Each row is a point. Before rounding, the points of a table are all equally far from one centre. They may lie mostly on one side of it. Write the centre, to within rounding.

Points (8 x 3):
[[ 16  19  23]
 [ 19 -53  23]
 [  3  18   6]
 [ 25 -44  -3]
 [ 30   8   2]
 [  7 -38  50]
 [ 32 -32  -7]
 [ 38  -9  40]]
Centre: [  8 -18  18]

Points:
[[  4  52  31  15 -13 -19   8  10]
 [ -3  41  -8  12 -32  47 -24 -10]
 [-23 -15  -4  21  39  30 -29  15]
 [ 27  45  19 -15  16  14 -14  44]
 [ 20   8  22  -3 -19  -1 -69  56]
 [-20  62   8   4  17  12 -29 -16]
 [ 20  11  47 -13  32 -17 -32  35]
 [ -3 -14  12 -24 -22   2 -80  23]
 [ 47  -1  19   1 -26  -8   4  -1]
 [ 15   8  24  42   3   4   6 -27]
 [ 18  32  41   1  39  -4 -39 -20]
 [ -2 -16  63  -4  18 -15 -15  16]
 [ -8 -21  32  -2  32 -10 -11  38]
 [-26  45  -5  -9  14  17 -66  19]]
Centre: [  1  10  17   6  -5   7 -32   9]

Points:
[[ 25  59  24   0   3  27   1  -1 -45  53 -29  -3 -23  -8]
 [ 11  77  32 -18  14  -6  10  -3 -31  31   1 -10   8  -3]
 [ 49  38  17  16  23   9  34  32  -8  43 -30 -28  23   1]
 [  0  29 -29  40  12  36  46  17  -9  39 -26  19 -29 -11]
 [  9  44   3 -24 -10   3  51 -12 -37  40 -70   4 -46   7]
 [ 21  32  51  -3  -6  -5  -2 -21 -11   8 -15 -27  20  19]
 [-37  24  26  38  15  24  -3   6 -33  36 -34 -23  -9  11]
 [  3  24  28   8  55  15 -10 -16   2  57   9 -30 -22  40]
 [-24  59  14 -36 -23  30  34   1 -22 -18 -12 -20 -33  31]
 [  4  53  33 -13  36 -17  11  27 -64  50   5  -3 -10  15]
 [  2  48   5  34  11   8  -4  -2 -17  25 -21  28 -25  20]
 [ 10  32   6   5  38  62  15   1   6  15   6 -51  16   4]
 [  3  25 -40  -9   8  40  52  -7 -37  17 -21  13  24 -33]
 [  7  38   7  -8  46 -32   0   5 -32 -12 -17  -9 -15  16]
 [-13  19  19  37  -3  19  15   0 -31  21  -3 -22 -62  -6]
 [ 19  31  -7  19  31 -36   3 -23 -17  35 -22 -15 -28  18]
 [ 37 -14  10 -19  33 -38  21 -28 -24  35 -24  20  14  -4]]
Centre: [  0   4   7 -20  14  18  41   2 -21  32  -8  -7 -10  22]

Points, 29 rows:
[[  7  56  41  10  28  24 -21 -24  16 -17  -7  -7  19 -14   3  -4 -11  21
   38   8 -36  43   3  75]
 [  2  51  12  -5  24 -15  -3   8  31 -19   0  -7  45  -7 -26  24   3  25
   15  27 -42  28  21  31]
 [  4  40  37  19  38  15  -1 -43  16  -9  -4 -16  30  -7 -18   9   7  27
   41  -3 -54  19  26  47]
 [-15  52  24   5  10  10  -6  -7  30 -10  14 -17  32  18 -14 -11   1  58
   25  30 -43  47 -15  48]
 [ 12  21  19 -15  27 -15  31   4  30 -23 -24  -7  28  26 -22   9   5  14
   21  35 -24  35 -15  53]
 [ 12  27  33  32  13   3  -8 -36  24   4  13 -32  52   1 -16   6   2 -15
   14   6 -33  43  10  55]
 [-12  55  32  13  26 -11   8 -17  26 -11   3 -29   5  19 -22  -1  10  16
    1  18  -7  54  -5  46]
 [ -5  17  47  21  18  -2   4 -50  15  -3   0  13  31 -17 -41  25  -2   1
   24  -5 -39  23  -4  43]
 [-23  22  26  13  26   7  -5   7  11  -4   3 -10  -8  -8 -17  13 -13  14
   31  16 -61   6  -5  66]
 [  1  33  25  25  23  -5   6 -57  38  -4 -23  -1  23   3 -50  26 -17  18
    8   6 -16  59   5  39]
 [ 13  29  20 -10  35  12   5 -34  44   3   6   1  47   8 -27  46 -11  36
   39  20 -19  34   5  54]
 [ -1  58  35   7   9  19 -13 -13  63 -11  16 -14  36  12 -13  22   1  23
   23  -8 -38  43   4  37]
 [-15  35  13   6  13  18 -32 -31  34 -41   1   5  42   8 -27   3 -19  22
   51   7 -36   7   9  73]
 [-19  62  33  27  24  15  -8 -19  26   2  11 -29  43   6 -29  -9 -14  27
   46   4 -49  27   0  49]
 [ -5  76  17   1  40  10  -9 -28  41   0  -3  -3   7   1 -16  17   0  30
   31  -9 -30  36   5  50]
 [  7  67   8 -17 -12  36  10 -19  49 -20  20  -5  46  15 -25  19  -9   7
    1  14 -49  14  16  49]
 [ 21  53  16   8   3  -1   6  -6  43 -40  24 -24  21  21 -41  10 -16   6
   28  18 -37  20   0  52]
 [  8  41  27   8  11  24   4 -41  49   0   9  -5   5   2 -24 -17  -3  40
   54  13 -42  36  20  72]
 [  1  28  23  12  -7   4  -7 -20  39 -17  -6 -10  33  27 -29  49  -6  20
    5  11 -45  -2  31  60]
 [ -1  32  33  40  19   2  15 -26  25  -1  -3   2  25  11 -36 -20 -35  54
   28   1 -53  22   1  38]
 [ 26  39  29   4  18   2   6   4  40  -8  17  13  38  15 -22 -20  -2  31
   26   1 -44  26  15  51]
 [ 28  66  14   9  17  26  16  -6  44  -3 -12  -8  49  26 -12  22   4  19
   35  23 -37   8  29  54]
 [ -6  39  25  10  16  14  -6 -11  47 -17  -3   1  36  -6 -15   3  10  20
   12  22 -65  40  13  62]
 [  1  45  36  17  22   7   1 -15  41  19  14 -36  12  -5 -38  -9  -1  44
   28  10 -46  16  -4  59]
 [-23  39  47  41  18   3  -4  -6  24  -8  11  -4  38   8 -25  -5  -8  26
   29  -6 -33  34   7  46]
 [  5  38  38  33  24 -19  -3 -18  -1 -15   2 -26  24  25 -29 -25 -23  25
   35  10 -33  33  -8  43]
 [-12  24  54  33  10  -5  -7 -24  40  15 -27 -18  29  -8 -40  17  -8  23
   40 -12 -34  -2  -5  51]
 [  3  34  34   6   6 -17  -2 -20  25   5  24  -7  18 -18 -35  -2  -8  36
   22  -6 -47  32  26  43]
 [ 12  36  42  36  29  32  19 -40  25  -1 -13 -29  37  27  16  -1 -11  22
   22   2 -36  39  10  46]]
Centre: [  1  27  12  -2  -6  25  -5 -25  22   5 -17  -8  17   7 -15  -4 -19  11
  22  21 -15  12   0  24]
